Each row of a before or after table is a point. The points were changed in one or more steps. Then noise was added and the rows were shuffled. The steps act on columns, c1 being the first. Name the steps. A step turns or swaps two columns, mirrors them in a line or flattens them onto one, adds a multiple of one to another, or multiplies or shifts one. Angles are multiples of 10 degrees, from the lower column toward the higher: turns from -170 to 170, lines from 10 to 170 but not 90. Use the fewest steps. Two steps may share a column if one is a turn and the other turns, adds or multiplies; they go together, in the order done. Otherwise the lowest column goes first.

Before (9 x 3):
[[-20,-12,13],
[6,29,-60],
[10,-59,-42],
[2,-60,23],
[0,-16,-60],
[45,-10,-4],
[39,-3,6],
[-7,11,-16],
[14,-4,-46]]
After:
[[-28,10,-61],
[-4,-15,-45],
[-8,13,-15],
[-13,-44,-1],
[53,-31,21],
[-20,-36,6],
[15,-6,-63],
[47,-39,-40],
[21,8,11]]
Steps: mirror c1 and c2 in the line at 120 degrees

Before, 12 rows:
[[-6,5,-2,28,8,23],
[-8,16,-6,3,32,14],
[1,5,-20,39,-10,-19],
[6,36,24,-12,19,14],
[-9,-9,0,-18,26,-7],
[-39,28,7,15,34,1],
[4,-5,3,-4,-9,30],
[16,4,29,7,-10,5],
[-31,37,-3,19,-13,-5],
[-7,-25,-2,-24,20,20],
[32,18,-5,-3,21,9],
[35,13,-8,2,1,45]]
After (12 x 6):
[[-8,-40,-1,31,-1,20],
[15,9,29,-12,-2,5],
[0,9,-21,-35,18,-20],
[7,57,24,22,8,13],
[-6,8,-1,-15,24,22],
[32,28,-5,16,14,9],
[-7,26,-4,18,27,13],
[-10,-13,0,32,7,-7],
[3,-8,2,-2,-9,29],
[35,21,-10,-1,4,47],
[-32,59,-3,-26,2,-6],
[-39,43,7,10,37,0]]
Steps: multiply c2 by 1.6; mirror c4 and c5 in the line at 70 degrees

Before, 13 rows:
[[35,-5,-17,3,-14,-19,-17,1,14],
[2,-3,-60,15,-10,-10,-29,10,-3],
[21,-4,-5,-6,-47,0,-37,-3,-4],
[-36,27,3,-8,-1,9,14,-18,-25],
[42,0,-32,33,-27,-27,-43,6,10],
[15,-21,-22,42,-22,-5,-23,-4,0],
[-24,14,6,-13,-4,20,-31,-42,-9],
[-1,0,9,3,-19,24,-27,-30,-13],
[-20,44,-23,8,13,47,7,2,-54],
[-16,27,-1,1,18,4,-20,-35,-52],
[13,-18,-39,16,20,-3,-23,34,-21],
[-17,4,13,8,-19,-24,-45,0,-5],
[19,40,-36,22,15,44,-1,30,11]]
After, 13 rows:
[[-18,5,-15,3,-19,-45,-24,0,-4],
[15,-19,-16,-44,-21,-23,-3,-3,-1],
[-24,12,6,12,-3,-28,19,-42,-7],
[0,2,-9,6,-17,-29,23,-32,-14],
[43,2,-4,-46,-26,-43,-29,5,9],
[-16,28,-1,-2,18,-19,5,-34,-52],
[21,40,6,-42,14,0,43,28,11],
[-35,27,4,8,-1,12,10,-17,-24],
[2,-1,29,-56,-10,-30,-11,11,-4],
[21,-4,9,0,-46,-38,1,-2,-5],
[14,-19,13,-40,20,-21,-3,32,-22],
[37,-6,10,-15,-14,-16,-18,2,11],
[-17,44,9,-21,13,7,47,3,-54]]
Steps: turn c3 and c4 by 130 degrees; swap c6 and c7

Before (11 x 11):
[[-3,-2,-10,6,-4,-29,25,5,-16,15,5],
[2,-16,-23,21,3,1,-14,-27,-5,19,6],
[22,-8,-14,10,26,-12,-8,-15,-26,6,-23],
[4,-29,6,-21,-20,-3,10,19,24,-6,-31],
[30,-17,-21,-17,22,-4,-6,-11,-20,25,12],
[-27,9,12,-21,-2,-16,-25,15,42,2,6],
[-1,-6,-26,-15,7,-22,-5,-23,-25,38,-13],
[-4,8,-9,-20,-9,-8,16,1,46,-13,-15],
[22,-19,-5,6,25,-11,17,-14,-9,43,-18],
[16,2,7,-4,0,-4,0,-31,-23,24,-1],
[-41,-12,11,-27,8,-21,-15,-19,40,-19,18]]
After:
[[-23,-8,-14,10,26,-12,-7,-15,-32,7,21],
[19,-12,12,-26,8,-21,-15,-18,52,-18,-41],
[-18,-20,-5,5,25,-12,17,-15,-11,42,21],
[-1,3,6,-3,0,-6,-1,-32,-30,24,17],
[-14,7,-10,-19,-10,-8,16,2,59,-13,-4],
[6,-16,-23,21,4,1,-14,-27,-7,18,2],
[-32,-28,6,-21,-21,-3,10,18,30,-6,5],
[5,9,12,-22,-2,-16,-24,15,54,2,-27],
[-13,-6,-26,-15,7,-21,-6,-22,-32,38,-1],
[14,-18,-19,-17,23,-4,-5,-10,-27,24,30],
[4,-3,-10,7,-4,-28,25,5,-20,15,-3]]
Steps: swap c1 and c11; multiply c9 by 1.3

Before, 12 rows:
[[49,-43,11,18,13,-32,-24,38,-23,-12,-50,53,-40,-3],
[-10,6,-24,-28,19,-10,-60,4,14,21,-58,14,-9,-7],
[1,36,-45,22,27,-26,17,3,-49,-20,-9,34,-59,34],
[-12,12,-27,3,-22,-8,-42,-17,17,34,8,-6,6,-4],
[3,30,-17,-8,20,-21,-14,6,27,23,26,-13,9,10],
[-28,-46,29,3,0,-11,-34,37,-59,29,-45,-31,-3,28],
[3,-36,-37,-23,36,-40,-36,18,-24,24,2,37,-27,13],
[46,30,-43,-2,5,-27,-56,5,15,23,7,-5,10,-29],
[-26,23,19,-35,-21,-27,19,6,-53,3,27,-6,-57,-32],
[25,3,-44,15,-6,-2,0,-8,-13,-55,-37,-8,-29,50],
[18,0,14,-26,27,-52,2,-41,-10,20,1,12,-4,-27],
[-23,-32,-17,-8,37,-60,14,-14,-17,-8,25,18,15,-36]]
After (12 x 14):
[[3,32,-15,-6,21,-22,-15,4,30,23,26,-5,10,12],
[17,1,26,-24,31,-50,5,-42,-10,19,1,5,-4,-28],
[-28,-49,14,2,1,-11,-33,40,-57,30,-44,-14,-5,26],
[-28,25,5,-40,-15,-30,20,4,-54,0,27,-1,-56,-32],
[1,-38,-36,-14,39,-41,-39,18,-25,24,1,15,-26,12],
[-24,-30,-29,-1,39,-60,13,-13,-19,-11,25,6,15,-38],
[49,-43,36,21,11,-31,-22,37,-24,-10,-50,20,-42,-3],
[25,3,-31,14,-10,-2,0,-9,-11,-54,-37,-1,-30,49],
[45,25,-20,-3,7,-27,-56,4,15,24,3,-2,9,-30],
[-12,12,-32,0,-23,-9,-42,-18,12,34,9,-4,7,-3],
[2,35,-45,25,22,-27,21,3,-49,-18,-7,13,-60,32],
[-10,7,-30,-23,24,-10,-61,3,15,21,-57,3,-8,-8]]
Steps: add 0.5 times c1 to c3; turn c4 and c5 by -10 degrees; multiply c12 by 0.4

Before:
[[-3,0,2,-1,-55,-1,-4,-55,32,35,-45,-46,-20,-5,-24,6,2,19,12,-4],
[-48,-4,-2,-17,-14,8,10,-52,9,-39,4,27,4,-36,15,-47,-29,7,37,7],
[-14,14,-60,40,-42,5,26,-51,9,-43,-15,-54,58,-7,-2,-19,-11,-12,33,10],
[-7,47,-18,-33,1,-9,-12,9,-10,-38,-16,-18,6,-46,-39,-22,13,-9,-24,-18],
[29,6,-34,24,-1,10,36,-16,13,15,-7,-13,21,33,41,-8,-30,44,-16,-50],
[-35,-19,-18,6,-13,-32,-16,-7,-13,26,-16,0,-18,24,-5,17,31,22,-33,-9],
[17,55,-43,10,7,3,-13,18,15,9,-56,17,23,-13,38,-7,11,12,40,12],
[25,-12,11,-32,1,22,-14,8,53,-40,-14,-1,-13,-6,31,17,-24,25,33,-16],
[-1,-19,7,35,16,-21,-12,13,12,-42,-48,-43,-15,-22,-14,24,-20,-29,4,-23]]
After, 9 rows:
[[-14,13,-60,34,-48,5,26,-52,9,-43,-18,-53,-8,-7,57,-21,-12,-11,33,10],
[29,5,-33,22,-4,9,37,-15,13,15,-6,-15,-44,34,15,-7,-30,43,-16,-49],
[19,54,-44,9,7,2,-12,17,15,9,-55,19,-42,-13,17,-7,12,11,40,12],
[-47,-4,-4,-19,-11,8,11,-54,10,-40,6,25,-15,-36,3,-48,-28,7,36,8],
[-1,-18,8,37,9,-22,-11,13,13,-41,-48,-43,17,-24,-12,23,-19,-27,4,-24],
[-33,-20,-18,4,-12,-35,-16,-9,-12,26,-17,-1,7,23,-17,17,29,21,-35,-9],
[-6,49,-19,-35,6,-10,-13,9,-11,-38,-15,-18,38,-46,13,-23,12,-10,-24,-19],
[-3,1,2,-11,-54,0,-4,-55,32,36,-46,-45,28,-3,-16,5,2,17,12,-6],
[24,-11,12,-30,7,19,-13,8,54,-40,-13,-1,-29,-7,-17,17,-25,24,34,-15]]
Steps: turn c4 and c5 by -10 degrees; turn c13 and c15 by 100 degrees

Before, 14 rows:
[[1,-1,-6,-20,-13,-2,36,9,44,4,-3,41,-29,-15,-60,13,13,-18,40,-10,-8,-20,27,3,15,21,38,13,2,21,-10,-11],
[-30,43,-7,41,0,-15,-25,23,43,7,-33,-25,26,-23,-3,-40,3,9,-7,-28,-12,-8,-20,-28,34,15,21,17,10,2,-21,14],
[19,13,42,-24,9,12,-3,1,25,4,-35,40,-18,27,-24,-4,-36,-9,7,18,-23,-22,-1,12,-17,-3,14,22,-17,29,33,-11],
[20,32,-34,-32,13,-29,34,17,-28,20,-16,-9,-17,5,10,25,-5,3,51,-19,28,27,10,-17,13,26,-9,-22,1,-15,-4,10],
[-15,37,23,-24,4,-20,-5,-30,-14,-29,-30,12,8,-32,6,-45,-4,-24,11,-7,8,34,10,-13,-20,-4,8,-31,-32,-24,-2,30],
[-30,4,8,44,-19,12,8,13,8,21,7,-18,49,-29,2,-46,9,17,8,-30,15,1,18,-34,-35,32,-22,-1,22,-13,-4,-7],
[30,-19,8,8,58,-12,34,-2,-20,13,12,-16,17,-38,-2,-17,3,45,-14,-23,-1,16,-15,-26,-27,0,-29,-26,-14,19,20,14],
[-10,-9,-5,25,33,31,5,5,-18,-40,2,-33,13,-7,-49,28,27,18,24,-3,-20,-25,-14,-1,-10,51,26,-23,13,38,12,8],
[-30,30,-10,-22,5,-26,13,20,-22,16,11,-17,15,17,-27,20,-26,10,-2,-31,-7,29,-26,-39,38,47,-19,31,-11,44,4,30],
[-14,9,27,-26,29,-7,2,3,-17,-33,-6,2,-20,29,-3,13,-40,-22,23,28,48,-15,-18,-5,-30,41,-4,36,30,44,-43,14],
[-3,-16,9,13,-20,27,-19,21,42,-41,21,34,-4,-4,-31,-36,-21,-12,49,35,37,-9,-35,-34,8,48,-13,-5,28,5,-24,-7],
[1,-15,-26,4,-17,-23,-30,2,-28,-37,-12,20,-6,28,-31,9,11,-2,37,-3,9,8,-3,6,25,25,42,28,2,-30,16,-44],
[-1,-20,25,9,-4,5,-13,2,15,-11,-6,-15,14,-22,-36,25,8,5,42,21,-29,-33,7,6,17,-2,38,-21,15,-18,-32,-26],
[-32,-23,-7,-33,6,-13,3,-17,34,27,20,-9,-16,-23,-2,16,-5,-15,-19,46,-25,11,17,-38,-15,35,46,-36,-13,3,-30,-41]]
After, 14 rows:
[[-30,27,-10,-24,4,23,12,22,-22,15,10,-16,13,-21,-28,-33,-25,-3,0,-30,14,30,-26,-39,40,45,-20,31,-13,43,5,7],
[-29,45,-7,42,0,11,-25,25,43,5,-32,-23,24,-14,-2,20,3,-10,-5,-28,15,-8,-18,-27,36,16,21,22,11,0,-19,-38],
[20,13,39,-25,6,-19,-5,-1,22,2,-33,40,-17,26,-26,-19,-36,18,6,19,19,-22,0,14,-19,-3,14,21,-14,30,30,1],
[-33,4,13,39,-20,-6,7,13,3,21,7,-17,52,6,4,35,8,8,7,-30,-17,-2,18,-32,-35,33,-21,0,24,-13,-3,-38],
[-8,-7,-5,25,32,-37,2,4,-17,-40,5,-31,14,-18,-50,2,26,-4,23,-5,9,-26,-13,0,-12,52,27,-22,16,40,11,23],
[0,-17,24,10,-4,-9,-13,2,15,-11,-7,-15,14,4,-36,30,10,-4,39,20,25,-34,7,4,17,-2,37,-19,18,-17,-30,33],
[0,-15,-25,3,-18,23,-32,4,-24,-35,-12,21,-8,45,-29,-5,12,13,37,-1,-2,7,-5,6,25,23,42,28,3,-31,14,24],
[-31,-26,-7,-30,8,5,3,-17,35,28,19,-8,-20,20,-1,36,-6,-19,-20,48,30,13,14,-38,-14,36,48,-38,-14,3,-29,24],
[-17,38,22,-23,6,21,-6,-30,-17,-31,-33,16,4,-27,5,22,-4,-16,10,-8,0,34,9,-15,-23,-5,4,-32,-32,-22,-4,-55],
[-15,10,25,-26,30,22,1,4,-17,-33,-6,1,-23,-2,-4,-32,-38,-23,22,26,-45,-17,-17,-8,-29,44,-3,36,28,44,-42,9],
[2,-3,-8,-20,-12,1,37,10,46,7,-4,42,-31,-3,-59,15,16,12,42,-12,10,-20,28,4,12,20,38,12,0,22,-10,15],
[-1,-14,12,13,-19,-13,-17,22,43,-41,18,34,-6,13,-31,11,-20,11,45,34,-44,-10,-34,-36,8,49,-12,-6,30,8,-25,-29],
[28,-17,10,7,60,11,35,0,-21,12,12,-15,16,-25,-3,29,5,34,-15,-21,4,17,-16,-23,-23,-2,-32,-24,-13,18,22,-18],
[21,27,-34,-32,12,37,34,20,-27,17,-16,-10,-19,-14,10,-15,-7,-1,52,-22,-15,26,12,-17,13,26,-10,-19,1,-16,-5,18]]
Steps: turn c6 and c21 by -160 degrees; add 0.7 times c12 to c18; turn c16 and c32 by 110 degrees; turn c14 and c16 by -60 degrees

Before:
[[-3,4,-8,-5,-14,29,0,0,21,-1,12,-2,-3,24,-2,8,-1,2,8,2,-9,-1,2,-4,-11,10,0,-10,-4,1,8,-26,18,-9,-11,-12,23,-2,2,-18,12,6,-30,9,20,-7,3,-2,20,2,18,7,0,15,4,4,-14,-20,-5,13,22,3,-14,-8],
[21,-7,18,-7,10,-29,-10,-1,-14,-12,-12,10,-11,-3,-10,-13,-20,-14,10,0,-4,8,-11,-38,8,10,-5,16,10,0,-11,8,-6,17,8,18,-10,7,0,17,13,-13,2,0,-21,7,8,3,-19,-24,-2,8,8,-8,-4,-1,0,13,10,17,-16,4,-4,14],
[16,-9,14,-4,6,-16,-15,-14,-19,-22,-2,8,-9,-10,-8,-21,-8,15,11,8,-3,-6,2,-52,19,4,-8,13,9,-3,0,-8,7,18,-3,24,6,-12,9,33,-3,-28,10,0,-22,28,0,1,-6,2,-6,9,-6,1,7,-10,-1,6,0,4,-13,2,8,10],
[2,15,12,-7,-14,7,8,-3,-24,-23,-6,25,-7,-23,-12,12,10,-14,20,9,-5,9,-2,25,-14,-13,41,18,-12,-7,4,2,25,-5,9,11,-14,19,4,-3,28,-28,-19,-14,26,14,21,-11,1,-22,1,-5,-20,5,17,-4,13,19,-3,-4,-2,-1,2,14],
[2,6,9,9,-4,16,3,8,15,11,12,-2,6,11,14,-4,-8,8,11,13,-6,10,-4,21,-10,-2,6,-4,8,-5,11,-4,14,-7,6,-12,7,-3,11,-12,0,-7,-16,5,0,-4,-4,-9,24,27,24,0,2,20,3,1,20,-12,-5,7,17,-5,-5,-15],
[1,0,2,9,-2,27,-13,-11,6,26,22,4,-9,7,15,5,-6,7,-5,10,-7,0,-4,23,0,15,-7,-17,-7,-7,21,-13,23,-7,-9,-11,12,1,8,-23,-6,9,-34,-4,17,3,8,-18,2,10,13,3,0,14,-6,7,17,-19,8,-5,9,-17,-4,-13],
[3,-7,0,0,12,17,-8,-3,15,6,-1,2,2,2,7,17,-10,-3,-17,-5,-2,-11,-8,13,4,9,-2,1,-8,-14,10,-10,18,-5,-3,-15,31,-5,15,-8,6,-3,-31,2,12,-4,-6,0,23,11,13,-13,18,18,-7,-5,10,-14,-9,21,11,-3,5,-8],
[2,2,7,-6,-1,17,3,-14,-6,6,9,4,-2,7,8,9,6,1,-1,16,-14,3,-6,18,-23,8,-17,-8,-9,-7,5,-9,18,-15,18,-6,25,-3,-5,-9,-2,11,-36,8,14,12,3,2,15,11,28,0,8,11,-7,-5,7,-15,-1,10,22,8,4,-12],
[-2,-9,9,12,-4,-18,-18,-7,-22,-14,-15,2,-13,-12,-25,-23,-3,8,2,-9,-2,13,-15,-34,12,-3,-17,19,4,-14,-5,1,1,13,-4,7,-10,13,-3,37,15,-14,-5,7,-11,7,5,2,-13,-7,-7,11,10,13,0,-20,6,16,6,12,-18,14,0,-5],
[1,-5,7,1,-2,-17,-24,-6,-16,-25,-21,13,-11,1,-9,-12,-8,1,11,0,-20,8,6,-38,20,21,2,10,5,-12,-5,13,14,9,9,19,-2,0,-19,20,1,-38,12,7,-11,10,8,-5,-1,-2,-14,20,16,-11,-7,-8,3,7,12,-1,-12,2,-2,-2]]
After (10 x 64):
[[1,-5,7,0,-3,-17,-24,-6,5,-25,-20,14,-11,2,-9,8,-8,1,11,0,-20,8,6,-38,20,20,1,10,5,19,-8,13,14,9,8,19,-3,-1,-19,20,1,-37,12,7,-11,10,8,-5,-2,-1,-14,21,15,-11,-7,-7,3,-10,13,-2,-12,3,-2,-2],
[2,-1,2,10,-2,28,-13,-10,-11,26,22,3,-9,17,16,2,-7,7,-5,10,-8,0,-3,23,0,14,-7,-17,-7,-11,-17,-14,23,-7,-9,-12,12,1,7,-23,-6,8,-34,-4,17,3,8,-18,2,9,13,3,0,14,-6,6,17,20,7,-5,9,-17,-4,-14],
[2,14,11,-7,-14,8,7,-3,-9,-23,-6,25,-8,-58,-12,-18,10,-13,20,9,-5,9,-4,25,-14,-13,41,18,-12,22,-7,2,26,-5,9,10,-14,19,4,-2,28,-28,-19,-14,25,14,21,-11,0,-22,1,-5,-20,5,17,-4,13,-14,-3,-4,-1,-1,2,13],
[16,-9,14,-4,6,-16,-15,-14,-5,-22,-2,8,-9,-26,-8,18,-8,15,11,8,-3,-6,2,-52,19,4,-8,13,10,19,-2,-8,7,18,-3,24,6,-11,8,32,-3,-28,10,0,-23,28,-1,1,-6,3,-6,10,-6,1,6,-9,-1,-13,0,4,-13,1,9,10],
[3,-7,-1,0,13,17,-8,-2,3,6,-1,2,2,5,7,-11,-11,-3,-17,-5,-2,-11,-7,13,4,9,-2,-1,-8,-14,-18,-11,18,-5,-3,-15,31,-4,15,-9,6,-3,-31,2,11,-4,-6,-1,24,11,13,-13,18,18,-7,-5,9,18,-9,20,10,-3,5,-7],
[21,-6,17,-7,10,-29,-10,-1,4,-12,-12,10,-11,-7,-10,8,-20,-14,11,0,-4,8,-10,-38,8,10,-5,17,10,17,5,9,-6,17,8,17,-10,7,0,18,13,-14,2,1,-22,6,8,3,-18,-24,-2,8,8,-8,-4,-2,1,-17,11,18,-16,4,-4,15],
[-2,4,-7,-5,-14,29,-1,-1,0,-1,12,-2,-3,60,-2,-1,-1,2,7,2,-10,-1,2,-4,-11,11,-1,-10,-4,-22,-3,-26,18,-10,-11,-12,23,-2,2,-17,12,7,-30,9,20,-7,3,-2,19,1,19,8,0,15,3,4,-14,22,-5,13,22,3,-14,-7],
[1,2,6,-5,-1,16,4,-14,-4,6,8,5,-2,17,7,-4,7,1,-2,16,-14,2,-7,17,-23,7,-16,-8,-9,6,-9,-9,17,-15,18,-6,25,-3,-5,-9,-3,11,-36,9,14,12,3,2,15,10,28,1,8,12,-7,-5,7,17,-1,10,22,9,5,-12],
[-1,-9,10,13,-5,-18,-19,-7,3,-14,-15,2,-13,-30,-26,17,-3,9,2,-9,-3,13,-15,-34,13,-3,-17,19,5,25,-10,1,1,13,-4,7,-9,12,-3,37,15,-14,-6,7,-11,7,5,2,-13,-7,-7,11,10,13,0,-20,6,-23,7,12,-18,15,-1,-4],
[3,5,9,9,-4,16,3,8,-1,11,11,-3,6,27,13,8,-8,9,11,13,-7,10,-4,21,-10,-1,6,-4,8,-17,-10,-4,13,-6,6,-12,7,-4,12,-12,-1,-7,-16,5,0,-4,-4,-9,23,26,24,0,1,20,2,1,20,9,-5,7,17,-6,-5,-15]]
Steps: turn c30 and c31 by 120 degrees; turn c9 and c30 by -70 degrees; multiply c14 by 2.5; turn c16 and c58 by 160 degrees
